Rows are points. Two turns around zero, p and q, are shown by what they do to some points. Where does a point land after both, in the order given? Backwards means that the second turn is done in reverse. Each puzzle has new turns, and all numbers are rounded.

Turn p:
[ -9  15 -13] => [10 19  3]
[ -4 -45   0] => [ -6 -23 -38]
[-6 31 14] => [-12  19  26]
[ 20 -24   8] => [ -1 -32  -7]
[-1 23 -9] => [10 17 15]
Turn q:
[-24  -3 -13] => [ -6 -24 -11]
[  2  -1 -23] => [  4  -1 -23]
[-1 -4 24] => [ 1  0 24]
[ 44  17 -16] => [  5  45 -20]
[-24   7  33] => [-20 -15  33]
[  3 -17  -4] => [17 -5 -2]
Where do these land?
p, then q: [  1 -25  14] => [ 13 -23 -11]
q, then p: [11 11 13] => [-11  11  13]
q, then p backwards: [-20 -14   9] => [25 -4  7]
q, then p backwards: [28 48  1] => [-51  18  14]
q, then p: [-22 -14 -22] => [ 16 -16 -25]
p, then q: [  3  -7 -15] => [ 9 11 -9]

Turn p:
[-48  -7  11  41] => [ 19  -9 -54  28]
[  7  18  16 -10] => [-7 -1 20 17]
[ 36  -1  28 -11] => [-29 -23  29   1]
[40 29  1 11] => [ 15 -27  40  -1]
[-39 -24 -17 -37] => [-17  52 -26  -9]
[ 20   1 -22   3] => [ 13  -4  13 -23]
[-17 -15 -16   3] => [  6  12 -22 -11]
Turn q:
[-23  -8 -28 -40] => [ 20   4 -18 -47]
[ 2 40 -4 19] => [-41  -2  17  -3]
[11  7 -5 36] => [-29   7  -5  24]
[ 25 -17  16 -39] => [44 17 22 -3]
[-16 -21  21  24] => [  5 -26 -16  28]
Where do these land?
p, then q: [ 12 -39 -32 -34] => [ 13 -13  23 -55]
q, then p: [-18   7 -25 -22] => [-12  32  16  -8]
q, then p backwards: [ 13 -14 -17  43] => [-38  -8  29 -12]
q, then p: [-3 41 31 20] => [-26 -10 -42  23]
p, then q backwards: [-25   0  21  -5] => [ 10 -11  -5  29]
p, then q: [21  4 23 -3] => [ 12 -23 -11  13]

Turn p:
[-20  26  -9 -17   6  11] => [ 5 31 17  1 14 10]
[ 15   9  -6  -1 -14  12] => [ -2  -4   2 -17  -3  19]
[-16 -37 -17  10 -10   8] => [-28 -17   7 -10  15 -27]
[  9  18 -17  12  19 -18] => [ 20  19 -19 -14  -7 -10]
[-16   8   8   2  -8   2] => [-13  11   2  11  -1   5]
[-12 -27  17 -13  26   9] => [ 10 -17   8  28  25 -16]
[ 24  31  27   1   3 -25] => [ 25   8 -19  15 -34  21]
[-13  -8  11  38  -3  11] => [-29  -3 -30   8  11  -2]
[ 30 -18 -14 -33 -18 -10] => [ 15 -28  31 -22 -21  -1]
Turn q:
[-12  10  22  22   5  -9] => [-23   6 -12  21   7  -9]
[-18 -20 -28   5  15 -12] => [  6 -13  19 -12  12 -33]
[ -6  -6  -3 -14  13 -12] => [ -7   7   8 -18   0 -10]
[15 26 -1 14  4 30] => [ 2 -9 -3 16 22 35]
[ 29  24  -5  16 -14   8] => [ 14 -10 -28   9  13  25]
[ 31 -30  -5 -19  11 -27] => [ 28  32  -6 -31  -1 -18]
[-25  -8  26  -8 -22   6] => [-16   3   8  18 -36  -2]
[  6 -12  16   9 -17  25] => [ 14   6   5  29 -13  13]
[-20  16 -22 -26   6 -10] => [-18 -21   9 -33  -3  -1]
Where do these land?
p, then q: [29 -8  7  7  0 17] => [25  5 25 -4 -1 -1]
q, then p: [  4   1 -16  19 -38  13] => [-13 -34 -15 -25  -1  -9]
q, then p: [-12 -25   2  21  24 -27] => [ 20  23 -13  14 -28 -21]
p, then q: [  7  48  15 -13  16  -3] => [ 14 -11 -16  13  19  44]
q, then p backwards: [-31   1   3 -14 -11  -9] => [ -1 -17  -3   4 -28 -17]
p, then q: [-11  -3  10  -9   5 -27] => [  2  -3 -29  12  -2 -10]
p, then q backwards: [ 32  -8 -14  -7  18  15] => [ 19   3 -39  -3   0   1]
p, then q backwards: [-18  -6  -7  -3 -13  21] => [-14  12   3  -2  26   6]

Turn p:
[ -1  29   5  14  39 -15  10   5] => [ 30   9 -10  26  33  -8   3   4]
[ -7  -6  -3  13 -39   2  -6  10] => [-12 -13  10  10 -37   2  -6  -2]
[  8  -5   5  -9 -29  16  11  -7] => [-21   4  19  -8 -18   2  16  -4]
[ 11   5 -21 -17 -29  -6  -4  -8] => [  3   5   8 -21 -28 -16   3 -16]
[-12 -26  -7  23 -13   7   6 -12] => [-24 -27  -7   3 -11  -8   5  14]
[10 -7  1  4 30 -2  3 17] => [21 -5 -6 -2 20 16  1 15]
[-16 -10   2 -16  -7  -1   6   2] => [-13  14 -12  -6 -11   5   0   6]
[ -6  14   4   5  48  12 -12   4] => [ 15  -3 -18  11  43  15  -4 -11]
[ 13   5  14 -17   0 -13 -14 -11] => [  1  17  15 -13   9  -8 -18  -5]
Turn q:
[ 12  19   8 -15  12  27 -14  30] => [ -6  10 -21 -21   8  -8 -17  37]
[ -3 -19  13  14   1 -11  11 -33] => [  3  -2  27  11   6  22   0 -26]
[  8  -5  18 -29  -9   3 -11  28] => [  7  -3 -16 -40  12  -6   4  10]
[ 13   4  14  11  -4 -10  11 -20] => [19  3 13  7 -5 22 -4 -6]
[ 12  21   1 -33   7   6   0  22] => [  4  24 -23 -26  -6 -10   0  19]
[ -8   0  -4  11 -10  -2  17   8] => [ 2 -8 12  7 -8 -4 16  8]
[ 11  22 -17  -8  -5   2 -24  17] => [  4  -3 -35  -1  -9 -15 -11  12]
[-16  -4 -12  19 -13   8  -1 -21] => [-17 -17   4  23  -7  12   5  -9]
[  6 -26  -9  -2   5  -2  14 -17] => [ -1  11   8  12  18   8  16 -18]
[-15  -4 -25  34   9  -9 -14  10] => [ -7 -20   6  31   0 -31 -10  -2]
[-19  -8  12  -3   6 -12  12 -24] => [ -8   6  24  -4  -8  11   2 -24]
Where do these land?
p, then q: [-13 -12  15   9   0 -24   9  -5] => [  6 -16  -1  -3  -6 -29  -7   8]
q, then p: [ 13 -10   6  17 -19 -13  -4  10] => [  4 -13  13 -20   8   5   4  20]
p, then q: [ 17 -13 -15 -19  12  23  -2  -9] => [-16  31  -2 -14   5   8  15  -9]
q, then p: [ 18  19 -15  -7  23  17  -1 -20] => [ 15 -14  -5  24  -3  -3   0 -34]
p, then q backwards: [ 12  12 -16 -26  13   2 -15   4] => [ 15  -9  15 -24   1 -22  -5  -7]
p, then q backwards: [ -4   5 -30  -4   8  11 -14  -7] => [  0 -11  -4 -16 -16 -17 -21  -2]
p, then q: [-11   3   6   3 -13  -4  38   2] => [ 12  -9  16   6 -22 -10  17  21]
q, then p: [ -9   2  16   0 -16   1 -24  -3] => [-17  -7  -9 -25  -5   9  -8  -3]
q, then p: [-24  -6  32  28  -7 -13  12  27] => [-14  20  22 -11   1  23 -22  36]
